Every row gives one point. Two turns around zero, p and q, are shown by what they do to some points. Write where each new point lands after one turn and then the other. Backwards means that the second turn is done in reverse. Each puzzle has new turns, and all numbers are rounded.
In the rows, 128 means zero.

Turn p:
[147 158] -> [123 163]
[117  90] -> [144  92]
[120 136] -> [117 129]
Turn q:
[141 114] -> [144 117]
[120 105] -> [125 104]
[106 120] -> [108 116]
[145 173] -> [135 176]
Where do these land?
p, then q: [109  95] -> [143  93]
p, then q: [128 161] -> [102 148]
p, then q backwards: [147 129] -> [144 138]

Turn p:
[118 140 125] -> [119 138 137]
[137 100 151] -> [155 102 129]
[118 172 129] -> [119 169 145]
[148 121 137] -> [147 125 116]
[131 121 155] -> [153 121 140]
[117 114  70] -> [ 76 114 101]
Turn q:
[140 126 135] -> [127 118 138]
[107 132 143] -> [114 149 132]
[134 152 153] -> [132 140 161]
[133  87 112] -> [111  98 100]
[115 173  91] -> [177 159 112]
[139  97 134] -> [107 102 124]
Where do these land?
p, then q: [ 89 136 162] -> [ 98 130 171]
p, then q: [125 138 129] -> [131 135 135]
p, then q: [164 136  88] -> [165 141  90]
p, then q backwards: [120 129 144] -> [139 140 135]
q, then p: [111 101 107] -> [ 92 122 117]
q, then p: [160 127 138] -> [151 104 131]

Turn p:
[124  96 112  95 125 102] -> [110 123 125  90 145  96]
[147 147 120 126 147 112] -> [139 149 120 144 145 113]
[146 156 103 145 150 162] -> [151 165 101 143 117 154]
[136 142 108 151 145 147] -> [135 148 101 143 122 148]
[118 134 159 153  70 135] -> [132  83 152 147  82 129]
[110 111 132 130 140  99] -> [ 98 118 129 130 151 118]
[ 94 108 148  81 114 111] -> [101 117 173  91 136 110]
[150 129 143 142 133 157] -> [158 120 123 134 127 155]
Turn q:
[126 115 126 102 144 120] -> [125 116 121 114 156 130]
[157 105 104 132 140 144] -> [166 114 103 135 131 133]
[106 106 149 150 107 158] -> [122  99 155 164 110 125]
[144 128 137 133 148 139] -> [151 131 138 128 135 142]
[101 171 146 113 120 108] -> [ 82 155 145 108 125 135]
[112 137 155 151  97  97] -> [105 143 158 126 107  91]
[134  98  87 142 162 156] -> [163 117  93 167 151 141]
[145 163 120 100 105 102] -> [110 146 111  81 109 127]
Where do these land?
q, then p: [ 99 157 108 140 103 132] -> [ 98 131 131 144  87 130]
q, then p: [169 113 131 119 104 143] -> [152 106 120  94 123 105]
q, then p backwards: [159 121 140 165 130  91] -> [160 157 120  88 113 117]
p, then q: [100 116 134 158 137 129] -> [117 114 129 168 132 133]
q, then p backwards: [158 138 100 100 145 137] -> [149 102 111 134 147 161]
p, then q: [ 94 134 112  92 132 116] -> [ 84 142 146 112 138 136]
p, then q: [116 117 171 122 145 149] -> [145 103 158 136 139 158]

Turn p:
[151 163 142 143 148 130 123 114] -> [150 154 152 121 145 154 122 125]
[108 144 109 126 101 121 108 150] -> [ 99 144 117 118 100 119 107 119]
[113  98 126 148  83 163 136 172] -> [ 87 106 115 158  74 145 147 131]
[129 144 170 118 147 115 104 119] -> [126 138 161 102 152 130 120 156]
[117 125 126 143 152 113 140 100] -> [140 130 144 141 157 109 134 111]
[160 134 153 130 149 104 149 143] -> [166 148 143 132 126 125 144 159]
[103  70  68 132  90 135 125 124] -> [105  74  89 157 100  99 111  90]
[140 131 126 119 162 141 125 143] -> [136 140 112 140 148 143 123 151]
[ 92 140 122 104  99 138 140 124] -> [ 96 127 108 100 121 118 148 108]
[167 132 137 117 149 119 130  91] -> [176 119 139 111 155 136 123 130]
Turn q:
[110 113 119 113 143 123  90 170] -> [105 101 135 108 139 118 105 171]
[129 102 122 126  85 124 134 104] -> [144 117  97 145  93 130 117 114]
[112 172 136 141 143 113 144  92] -> [114 163 116 134 147 108 165 100]
[135 119 107 133 137 111 141 158] -> [153 111 131 122 142 127 139 155]
[147 121 131 132 152 110  68  93] -> [105 125 114 152 172 114  80 109]
[125 144 142 141  77 149 110 122] -> [126 164 125 135  84 117 103 127]
[118 118 143 135 131 122 167 153] -> [144 110 153 124 113 122 162 133]
[145 155 133  94 131 120 135 140] -> [138 135 131  83 139 127 127 115]
[130 107 119 137 153 182 163 119] -> [122 125 149 150 122 190 154 126]
Where do these land?
q, then p: [160 114 184 119 123 118 149 117] -> [154  86 169 101 142 127 132 121]
q, then p backwards: [128 138 112  95 160 147 126 120] -> [117 150 139 110 131 166 115 113]
p, then q: [136 130  97 151 190  71 123 156] -> [153 170 143 138 185  76 109 148]
q, then p: [127 103 129  98 114 148 122 150] -> [103  95 114 116 112 136 122 144]
q, then p: [122 110 104 167 126 132 142 107] -> [136 140 136 168 110 146 134 105]
q, then p: [ 98 117 120 117 115 129 116 124] -> [107 122 112 134 112 110 123 117]
p, then q: [108 163 137 138 133 141 158 125] -> [121 154 128 119 129 138 167 106]
p, then q backwards: [142 111 156 130 116 139  96 135] -> [123 100 127 120 134 152 117 159]
p, then q: [125 120 112 154 127  94 141 103] -> [144 127 122 150 144 102 120  93]
q, then p: [158 175 106 140 102 149 123 162] -> [137 172 116  91 112 165 114 153]
q, then p backwards: [103 128 152  98 102 139 112 110] -> [105 136 107 125  83 128 112 139]

Turn p:
[164 139 140  86 151  97 146 132 125 158 106] -> [118 132 156  93 117  76 139 149 156 115 118]
[121 146 105  97 147 140 127 131 165  97 111] -> [107 155  97 118 159 133 152 120 159 115 129]
[107 101 108 137 104 113 119 123 107 108 132] -> [100 112 116 142 106 146 116 107 104 126 135]
[126  99 100 157  96 151  97  89 166 152 148] -> [115 111 120 131 148 162 104 120 123 206 137]
[116 144 110 111 164  96 117 119 105 144 143] -> [ 98 149 156 122 140  98 138 125  94 119 124]
[110 159 144 104 151 143  98 161 117 103 135] -> [134 173 123 124 150 142 119 141 118  78 133]
[140 115 132 140 124 115 135 128 146  97 137] -> [131  99 112 134 140 125 125 112 137 118 146]
[104 102 145 102 156 157 122 157 150 156 148] -> [123 131 147 116 151 164 150 186 126 124 141]
[153 102  96 160 103 125 155 135  98 121 128] -> [133  79 105 125  98 126 126 108 107 135  96]
[152 135 124 160 150 146 161  90 117 123 125] -> [153 109 145 148 142 117 145  95 138 142  90]
[128 129 141 123  97 158 120  91 145 103 123] -> [137 136 127 133 129 163 112  95 164 144 139]
[140 153 145 126 118  94 128 154  98 160 133] -> [146 138 142 110  97  88 114 147 101 117 134]
[ 94 161 137 132 111  99 137 145  97 138 142] -> [142 155 133 134  93 111 136 124  85 115 151]
[138 108 164 157 120 158 129 137 156 132  82] -> [155 114 113 162 122 141 113 163 177 140 119]
Turn q:
[148  99 151 113 151  84 133 120  98 119 113] -> [100 120 118 100 162 118 145 136 136 121  80]
[129 109 123 118 125 123 136  93 122  96 110] -> [101 114 116 127 127 132 130  93 129 107 108]
[128 131 180 115 127 140 142 123 121 115 100] -> [124 136 144 126 140 147 137 115  85 129  91]
[144 104 162 132 133 132 106 154  91  94 129] -> [115 107 145 113 150 128  95 158 105 104  95]
[128 136  74 127 157 144  91 147 131 172 131] -> [128 152 100 110 115 130  94 153 160 162 172]
[109 137 103 118 157 160 132 144 141 158 176] -> [119 152 135 125 116 142 136 159 135 132 195]
[114 172 100 103  86 135 129 125 151 153 150] -> [167 145 117 127  86 103 146 112 117 131 172]
[113 128 115 128 130 115 151 145 138 113 113] -> [132 147 121 148 119 135 137 130 144 110 111]
[175 151 114 113  89 125 141 113 182 134 124] -> [185 127 141 103 113 129 145  74 149 126 138]
[136 139 140 166 137 121 130 119  99 111 124] -> [120 119 132 154 168 113 111 124 123 127 117]
[103 108 100 164 118 147 127 139 117 170 147] -> [135 102 101 158 122 141 125 164 136 150 167]
[109 123 173 140 126 109 117 115 145  99 120] -> [109 116 167 145 118 117 134 118 117 134  89]
Where do these land?
p, then q backwards: [168 147 122 105 150 133 177 136 143 135 160] -> [180 124 148 101 110  90 143 121 132 146 152]
q, then p: [113 126 157 105 133 113 131 165 132 147 133] -> [153 138 114 110  97 115 140 149 133 104 121]
p, then q: [172  80 115 110 147 165 108 111 147 112 124] -> [ 89 146 140 114  90 184 115 130 140 153 117]
p, then q: [184 117 112 133 125 113 119 116 146 126 107] -> [110 126 118 107  93 126 137 129 167 155 108]
q, then p: [109 128 116 139 110 117 100 116 104 109 152] -> [ 99 107 119 144 117 122 111 125 101 122 154]
q, then p: [121 114 117 108 117 114 118 180 147 124 112] -> [140 139  82 103 111 127 109 136 156 123 129]
p, then q: [ 95 142 148 150 143 126 145 127 109 113 127] -> [138 111 140 157 166 122 120 114 126 115 126]
p, then q: [107 143 140 161 127 116 109 135 144 117 164] -> [112 117 131 123 168 108 113 147 136 124 160]
q, then p backwards: [107 134 130 129 146 131 111 124 122 158 114] -> [114 129 107 136 113 127 112 123 145 154 119]
p, then q: [103 143 138 102 146 168 124 104 142 121 111] -> [139 165 161 149 132 148 128 103 118 143 145]
q, then p: [105 109 129 125  72 109 207 116 124 144 142] -> [149  58 105 133 110 127 175  89 131 126  92]
q, then p: [105 130 120 111 148 110 128 116 112 136 112] -> [116 153 113 135 114 118 153 125 113 140 127]
p, then q: [202 132 122 163  83 113 102 109 100 111 118] -> [109  85 104  80  99  99  99 101 152 169 104]
p, then q: [102 145 125 153 146 164 113 137 120 139 115] -> [151 152 120 148 158 136  94 128 125 142 129]

Turn p:
[149 128 115 114  91 143 138 109  98 130 150 101] -> [153 104 117 142  93 141 109 125 118 144 165 125]
[ 99 127 175 154 145 111 147 113 145 123 115 123] -> [ 96 117 149 139 155 133 160  94 136 103 123 123]
[132  90  80  86 140 150 117 137 105 117 161  97] -> [147 121  83 114 139 125  79 169 120 127 174 123]
[100 138 153 120 133 122  84 139 116  89 125 175] -> [133 136 153  91 120 111 105 119 145  76  90 126]
[163 103 112 123 122 172  98 121  93 136 150 101] -> [169 106 124 104 127 162  95 151 104 148 159 133]
[112 180 150 154 149 120 142 147 156 128 140 142] -> [ 87 176 157 145 127 132 137 108 116 116 109 130]
[108 149 140 140 163  79 113 144  99 118  98 156] -> [125 140 140 104 140  73 147 103 104  97  94 138]
[ 97 158 136 141 128 110 123 144 146 137  89 127] -> [103 133 133 138 129 114 154 123 113 121  82 103]
[140 109 135 128  96 124 149 157 151 160 133 106] -> [111 106 142 168 126 129 136 165 131 157 136 132]
[125 151 152 108 136 100 132 105 151 127 118 138] -> [108 138 142 123 127 106 139  95 154 138 124 106]
[111 159 146 144 146 121 115 112 167 129  97 144] -> [108 151 141 120 143 135 152  99 140 130  85 104]
[184  98 116 114 130 144 118 119 113 124 145 130] -> [171 127 131 105 129 136 116 147 140 153 164 147]
[152 103  90 117 113 164 151 147 109  99 123 112] -> [161 129  95 129 106 144 137 176 125 116 163 132]
[134 106 100 152 107 112 132  97 144 135 152 123] -> [153 121 109 169 146 139 115 112 146 147 129 142]
[114 121 121 125 122 146 161 127 128 166 125 145] -> [ 95 114 103 131 114 140 138 133 131 146 123 156]
Turn q:
[125 133 126 106 168 154 100 145 151 133 133 135] -> [107 120 129 119 150 146 132 155 162 150 126 155]
[128 125 143 171  94 147  97 112 139 125 158 115] -> [140 130 121 130 152 133  75  88 145 118 142 114]
[116 134 151 115 170 101 129 149 123 120 156 139] -> [107 124 146 116 141 128 133 148 104 119 146 176]
[126 175 149 168 187 152 107 149 112 152 108 129] -> [107 128 148 147 149 186  96 160 123 116  77 153]
[108 126 119 140 133 124 113 131 132 176 128  99] -> [ 92 102 115 156 124 124 108 114 132 135 108 130]
[167 122 116 138 224 113 142 129 131 124 130 113] -> [124 134 168 174 174 107 144 186 117 139 108 161]
[119 128 148 104  98 140 163 128 141 124 112 124] -> [136 126 137 129  86 142 149 118 141 121 154 113]
[164 140 105  98  94 132 136 143 129 122 126 109] -> [128 137 111 126 113 123 132 153 124 152 154  81]
[108 133 104 133  98  94 154  93 136 120 125 149] -> [126 165 127 117 105  95 149  89 117 116 119 118]
[114 107  92 121  96 133 155 146 121 115 119 125] -> [134 126  89 130 113 113 160 128 132 106 137 101]
[110 117 147 128 104  92 120 117 128 102 100 136] -> [144 120 146  91 100 101 124 115 124 104 120 125]
[121 122 123 126  93 150 124  75  82 113 131 137] -> [161 124 125 107 147 142 147  75 109 134 119  92]
[160 102 140 116 104 132 123 146 139 139 140 154] -> [160 129 102 123 112 125 114 135 133 155 155 144]
Where do these land?
p, then q: [151 168 144  90 129 130 104  96  95 102  93 150] -> [128 121 155 113  93 109 139 114 116 175 166  80]
q, then p: [ 89 127 138 109  95 132 129 145 119 139 154 153] -> [135 125  84 126 103 139  94 119 154 128 139 136]
q, then p backwards: [120 124 103 134 114 100 135 163 143 130 119 147] -> [112 136  98 103 131 128 147 150 113 118 121 151]
p, then q: [113 140 132 148 140 144 141 158 165 121 138 108] -> [108 128 133 134 143 166 124 136 132  84 122 127]
p, then q: [160 126 155 148 120 157 112 116 153 143 133 142] -> [142 120 138 143 110 173 123 124 156 150 134 144]
p, then q: [159 121 102 155 148 147 149 115  92 127  86  90] -> [146 139 103 170 147 139 171 141  82 146 145 112]
p, then q: [105 126 127 137 143  95 117 109 101 156 150 130] -> [138 118 138 110 147 105 135 106 112 143  90 148]
q, then p: [ 99 115 149 162 121 132 120 128 109  76 119 128] -> [158 145 138 100 135 122 135 131 159 101 165 103]
p, then q: [102 109 141 128 153  94 107 115  96 138 105  92] -> [137  90 151 136 155  87 159 132  98 131 120 139]
q, then p: [142 125 135 100 132 152 116 141 141 118 155 161] -> [102 157 122 116 117 133 103 142 138 157 134 148]
q, then p: [153 128 146  95 148  95 154 143 148 148 168 104] -> [103 113 154 154 128 119  90 115 110 115 115 181]
q, then p backwards: [135  98 101 146 129 139 170 113 154 140 103 159] -> [145 141  94 149 102  99 153 123 146 102 109 159]
q, then p: [136 156  91 111  91 147 109 121 147 125 140 100] -> [101 127 108 152 151 136 101 124 103 147 134  85]

Turn p:
[131 106 126 125 145 111 113 126  95 127 125 110 132 135] -> [132 127 108 142 132 129 159 125 112 132 145 130 140 106]
[137 101 166 111 147 151 116 148 120  92 119 126 108 162] -> [179 127 137 156 120 142 137 148 134 104 128  96 145 100]
[142 128 119 146 121 147 126 133 100 121 150 121 130 169] -> [156 155 110 139 148 122 157 140 149 123 120 136 123 133]
[132 127 125 170 136 137 147 112 114 100 114 123 153 123] -> [111 146  97 150 126 107 133 128 121 135  94 103 126 133]
[122 132 115 121 106 122 151 151 145 165 114 111 159  89] -> [ 91  99 107  98 130 122  96 153 117 138 140 142 103 134]
[135 100 153 139 107 129 129 101 103 122 135 132 125 133] -> [134 134 120 163 111 145 145 139 135 154 118 136 143 134]
[137 111 139 143 120 143 120 109 132 115 160  87 130 136] -> [125 174 110 130 102 140 143 151 140 122 129 134 140 124]
[ 84 132 111  97 124  98 155 147 142 118 132 137 127 101] -> [103  75 137  97 121 127 125 122 114  98 116 140 143 142]
[ 87 114 134  99 142 150 124 176 136 154 126 174  83 121] -> [144  80 171 153 151 153  96 122 127  77 147 146 118 132]
[154 185 109 131 107 104 161  92 151 158 105 122 143 134] -> [120 134 131  74 116 107 125 106 124 182 109 130  80 146]
[114 115 157 100 183 158 106 135 133 140 150 165 114 155] -> [157 141 190 156 157 154 133 138 103  95 145 116 133 124]
[119 121 154 118 154 113 128 185 125 123 150 161  99  97] -> [128  89 172 156 131  98 111 140 126  90 142 147 152 111]
[138 157  95 137  97  95 115 110 183 155 107 144 158 138] -> [ 90 125 141  74 143 129 123 104 161 172 139 106 101 148]
[131 155 150 129 124 153  89 110 105 112 128 126 135 145] -> [167 161 120 139 129 123 127 120 125 139 146 109 148 154]
[108 146  93 148 115  86 142 118 162 149 101  96 115  89] -> [ 72 110 108  92  93 119 113  87 130 130 135 140  98 125]
[176 119 103 135 119 152 125  95 104  98 132 113 137 120] -> [138 171  90 129 138 130 123 125 131 158  95 135 153 106]
Turn q:
[135 155 115 149 118 138  84 135 146 136 106 127 131 126] -> [126 143 133 108 125 118 101 139 139 114 129 155 169 114]
[152 118 130  96 119 132 116 143 140 142  76 140 124 163] -> [124 115 130 137 126 128 100 124 171 133  69 129 142 124]
[109 123 154 138 149 154 175  96 126 109 142  89 148  81] -> [139 114 137  99 152 159 155 116 117 125 185  85  98 107]
[135  88  94 125 137 115  94 141 133 144 123 128 133 133] -> [132 107 108 147 103 123 104 127 104 144 109 136 156 113]
[123 113 135 150 139 137 177 113 108  94 148 117  99 104] -> [123 130 152 113 140 157 139 128  88 135 151 100  85 148]
[127 137 133  83 134 101 106 168 140 156 117 130 104 132] -> [101 123  99 152 114 104 111 162 154 126  99 140 113 108]
[ 97 124 141 150  89 142 144 116 104 113 143 146 171  99] -> [132 130 154 131 120 126 177 111 120  99 165  95 155 144]
[151 126 139 121 139 145 162 128 118  73 167 122 127  90] -> [146 130 117  92 115 164 152 141 105 110 145  98  87 154]
[133 156  81 117 100 130  96 107 101 179 116 145 147 147] -> [124 159 129 139 115 112 155 127 149 170 108 158 191 114]
[126 144 135 122 143  96  92 114 115 127 105 139 142 154] -> [115 103 121 115 130  95 135 111 145 134 113 169 141 133]
[119 141 112 121 133 136 120 136 145 139 143 136 151 169] -> [142 152  95 145 141 115 125 104 137 124 118 140 144 129]
[164 133 145 144 158 101 132 160 146 165 109 143 118 143] -> [152 109 131 144 163 103 104 169 131 127  93 151 119 121]
[ 91 116 141 141 132 168 150  89 124 101 159 150 113  94] -> [109 135 145 133 137 186 161 109 100 104 169 122 114 137]
[120 111 162 141 133 150 153 144 102 100 155  91 101 125] -> [113 123 124 120 143 145 111 138 116 135 166  86  95 169]
[103 148  85 130 107 109 126 130 136 129 102 136 138 142] -> [115 159 140 127 117  93 130 102 122 127 105 134 147 105]
[161 116 148 121 117  93 121 126 165 142 136 110 102 146] -> [155 118 135 149 108 118  88 141 150 140 127 152  93 127]
Where do these land?
p, then q: [101 114  99 138 108 161 163 120 119 119 106 150 156 113] -> [ 95 120 122 118 149 131  94  96 110 148  99 128 162 117]
q, then p backwards: [142 158 157 120  64  98 103  95 107 126 158 103 116 155] -> [134 171 166 166  72 102 101 121 139 155 159 122 108 136]
q, then p backwards: [121 127 113 139 116 153 144 154 167 112 123 149 123 130] -> [116 127 121 130 161 174 128 123 143 106 133 127 113 126]
p, then q backwards: [119  95 119 145 125 145 145 141 138 160 143 136 114 110] -> [117 129 151 119 140 128 115 127 150 139 125 149  82 125]
q, then p backwards: [130 124 119 142 138 118 149 176 113 128 133 149 137 121] -> [117 135 140 131 156 143 154 138 111 107 130 130 162 133]
p, then q backwards: [150 154  98 108 103  96 106 101 127 136 130 108 100 109] -> [129 147 100 125 132 123  93  75 130 110 122  99 141 146]
p, then q: [ 90 124 116 157 155 154 121 147 126 113 139 137 136 113] -> [113 127 120  91 138 109 119  92 100 117 139 136 124 147]
q, then p backwards: [125 108 122 151 136 147 148 119 118 107  97 153  99 115] -> [106 117 121 102 156 133 146 105 155 137 132 161 135 123]
p, then q backwards: [ 88 129 152 138 172 107 137 153 136 140 111  98 152 184] -> [105 127 157 120 126 109 180 146 111 100 159 134 148  71]
p, then q: [133 134 153  63 119  83 101  86 121 114 151 118 121 152] -> [179 129 124 150 130 144 179 138 181 139 126  85 131 139]
p, then q: [142 116 120 128 145 146  95 148 126 150 105 148 134 129] -> [132 115 103 118 142 144 120 148 102 135 159 149 126 123]
q, then p: [147 134 130 145 127 124 130  95 146 131 121 162 137  88] -> [144 115 141 152 125 117 100 164 122 141  96 125 147 124]
q, then p: [118 148 132 128 138 172 157 138 125 139 115 148 119  99] -> [139 133 119 126 121 107 104 142  93  84 117 110 122 126]
p, then q backwards: [141 114 169 107 154 100 101 154 132 122 125  60 150 145] -> [119 141 117 128 115 122 125 140 123 140 159  93 161  47]
p, then q: [173 144 123 112 122 116 119  93 118 124 164 101 125 156] -> [151 155 132 128 137 124 172 159 165 124 102 129 115 107]

Turn p:
[114 122 121 119 141 137 131 111 142 123 139 108 112 130] -> [157 131 111 133 124 139 116 133 120 116 132 120 128 141]
[201 154 128 138 137 108 116 121 138 124 136 113 120 135] -> [123 131 124 136  96  89 118 142 122 170 132 171 125 155]
[122 133 129 117 116 107 144 128 129 120 132 112 132 114] -> [133 129 130 130 102 141 127 132 138 119 131 136 143 114]
[123 120 225 114 136 150 130 126 133 114 126 123 111 128] -> [146 161 148 120 104  93 185 127 103 102 142  86 142 148]
[112 164 128 121 107 133 111 125 135 138 126 122 118 133] -> [131 141 148 136 124 159 135 120 128 131 111 137 121 151]
[117 131 113 114 136 123 129 155 134 112 128 114 196 133] -> [108  95 147 138 150 135 119 148 156 103 147 142 168 133]
[124 128 108 127 117 147 146 123 135 139 129 124 128 126] -> [140 115 123 132 136 153 129 130 124 140 138 127 121 121]
[147 135 110 130 128 110 136 132 140 120 117 201 118 138] -> [111 119 115 108 137 107 138  89 165 139 135 149  84 122]
[117 119 117 124 106 168 129 138 127 133 144 140 125 138] -> [119 112 127 114 146 158 138 128 106 126 141 116 109 135]
[123 116 110 116 103 113 115 116 140 128 107 114 133 116] -> [149 119 133 107 128 144 120 125 132 129 105 148 147 117]
[118 117 134 154 137 128 130 120  98 111 139 149 113 133] -> [110 144 112 136 135 111 125 117 109 108 127 121 105 109]
[121 124 135 136 137 151 138 146 118 120 115 110 129 131] -> [124 138 118 137 145 132 146 152 121 125 133 116 141 126]
[147 123 115 127 134 145 125 116 136 118 132 116 111  78] -> [152 157 124 105 127 132 105 139 115 147 154 139 132 118]
[122 121 121 118 138 112 128 168 136 118 134 118 146 136] -> [107 113 124 121 127 129 123 155 156 111 130 125 143 137]
[123 118 115 191 137 113 114 113 110 171 126 119 144 137] -> [123 114 146 166 150 108  96 142 113 146  87 118 110 100]
[116 125 123 116 132 116 132 125 116 154 137 185 114 137] -> [110 120 123 120 128 127 123  80 146 133 124 102  97 123]
[130 125 143 115 134 113 120 114 110 132 109 109 123 131] -> [133 139 122 135 117 118 131 117 121 131 106 124 158 129]
Turn q:
[126 113 132 106 133 115 107 148 119 143 125 140 139 138] -> [113 131 138 119 106 113 131 125 127 134 112 155 119 115]
[159 128 121 117 150 131 125 131 110 111 107 155 127 139] -> [122 143 129 119 116 110 129 130 134 144  99 125 128 168]
[107 140 121 112 116 135 138 118 163 137 124 128 164 152] -> [124 130  98 121 137 134 131 123 170 129 134 148 150 102]
[121 110 125 174 131 148 151 150 127 137 133 116  99 123] -> [138 113 116 177 141 137 110 126  93 130 142 129 118 140]
[141 150 117 140 142 101 131 113 133 112 129 112 122 111] -> [138 137 156 123 156 125 119 144 130 121 127 104 142 132]
[124 114 130  88 138 114 145 161 145 126 111 172 125 122] -> [103 143 115 139 119  90 151 148 144 106 110 158 112 140]
[132 134 139 142 139  87 145 112 132 114 158 122 120 134] -> [132 134 157 136 127 108 107 129 133 105 152 107 153 127]
[141 109 108 150 111 125 122 117 118 152 123 126 151 117] -> [154 139 127 124 142 120 121 106 123 156 131 130 106 110]
[133 128 151 143 141 160 129 138 124  90 115 134 146 107] -> [144 143 113 120 134 144 152 121 101 117 122 138 146 166]
[119  87 129 123 144 109 143 113 103 141 119 146 101 114] -> [ 96 128 138 138 132  86 135 114 107 135 143 115 101 137]
[111 135 111 141 124 127 114 122 104 124 121 110 125 129] -> [125 122 130 127 136 139 125 121 108 142 112 106 135 110]
[142 164 158 151  97 159 129 140 135  99 126 117 134 134] -> [168 133 109 131 107 173 142 147 124 124 135 120 154 142]
[ 97 113 110 126 122 132  82 130 125 113 139 161 118 118] -> [111 132 140 139 119 141 150  88 126 106  92 122 108 115]
[136 146 117 103 133 146 124 115 141 159 135  87 126 134] -> [121  94 128 100 144 151 105 146 147 142 138 135 121 117]
[123 141 120 117  96 120 135 138 119 149 177 123 133 138] -> [142 117 118 121 101 128  95 131 137 105 135 122 115  89]
[110 149 152 143 118 141 134 119 145 153 122 137 135 138] -> [118 148 110 139 123 157 128 131 140 135 157 136 133 116]
[155 117 136 100 141 126 121 110 134 116 113  89 110 128] -> [127  89 155 103 138 122 143 145 134 145 136 125 135 150]
Where do these land?
p, then q: [131 110 151 114 126 142 141 132 139 139 148 100 143 147] -> [158 104 120 128 110 106 120 119 105 136 133 141 141 120]
q, then p backwards: [104 112 135 142 131 148 135 136 124 107 148 121 137 153] -> [128 122 121  97 127 119 137  99 106 119 133 117 140 145]
p, then q backwards: [118 140 118 141 136 150 115 105 120 106  97 118 101 117] -> [126 136 120 160 131 135 133 144 133 128 110 143 165 100]
p, then q backwards: [ 91 111 148 133 127 168 128 148 129 146 129 128 135 132] -> [120 150 122 135 122 123 125 103 126 105 122 111  97  91]
p, then q: [166 120 120 138 123 115 154 144 147 133 127 126 156 102] -> [137 137 140 133 120 115 130 128 129  98 142 165  93 110]
q, then p: [144 142  99 111 143 114 141 110 144 139 107 154 103 125] -> [150 137 122 140 124 128 133 155 164 120 101 115 116 154]
p, then q: [112 116 125 134 111  97 146 142 140 149 141 107 140 128] -> [156 114 125 141 131 133 165 129 112 130 130 152 117 126]
p, then q: [140 156 113 113 167 110 119 113 113 130 113 140 118  93] -> [124 158 150 114 140 164 113 125 169 131 130 124 126 106]
q, then p backwards: [127 124 130 108  97 127 136 129 125 148 129 104 153 141] -> [152 100 112 129 118 116 157 126 138 123 120 131 126 109]
p, then q: [133 135  92 135 141 145  80 122 109 109 127 151 104 126] -> [ 71 138 139 118 125 146 115 123 144 137  93 108 130 134]
p, then q: [136 153 131 111 105 113 147 131 145 120 142 136 137 105] -> [142 129 114 130 107 140 141 120 148 100 152 129 110 127]
q, then p: [111  97 136 127 132 144 120 136 106 105 138 123 108 135] -> [127 114 112 134 131 127 134 115  98 110 112 128 137  95]
p, then q: [117 112 153 132 119 134 118 163 115 113 117 125 127 160] -> [114 118 101 138 140 101 137 144 111 123 118 128 163 123]
p, then q backwards: [132 132 148 132 121 115 126 142 161 142 143 106 138 139] -> [160 132 138 112 122 116 122 143 132 114 129 121  98 138]
q, then p backwards: [137 132 114 130 144 108  98  86 124 110 106 168 126 112] -> [109 152 164 123 136 133  99 147 122 151 102 162 111 121]
p, then q backwards: [132 115 158 143 100 133 133 131 117 146 149 120 117 138] -> [121 124 139 121 112 120 111 140  92 122 122 124  99 118]
p, then q: [146 169 104 135 151 113 139 105 117 135 115 150 132 122] -> [119 161 149 148 144 152 113 108 153 132 147 118 110 121]
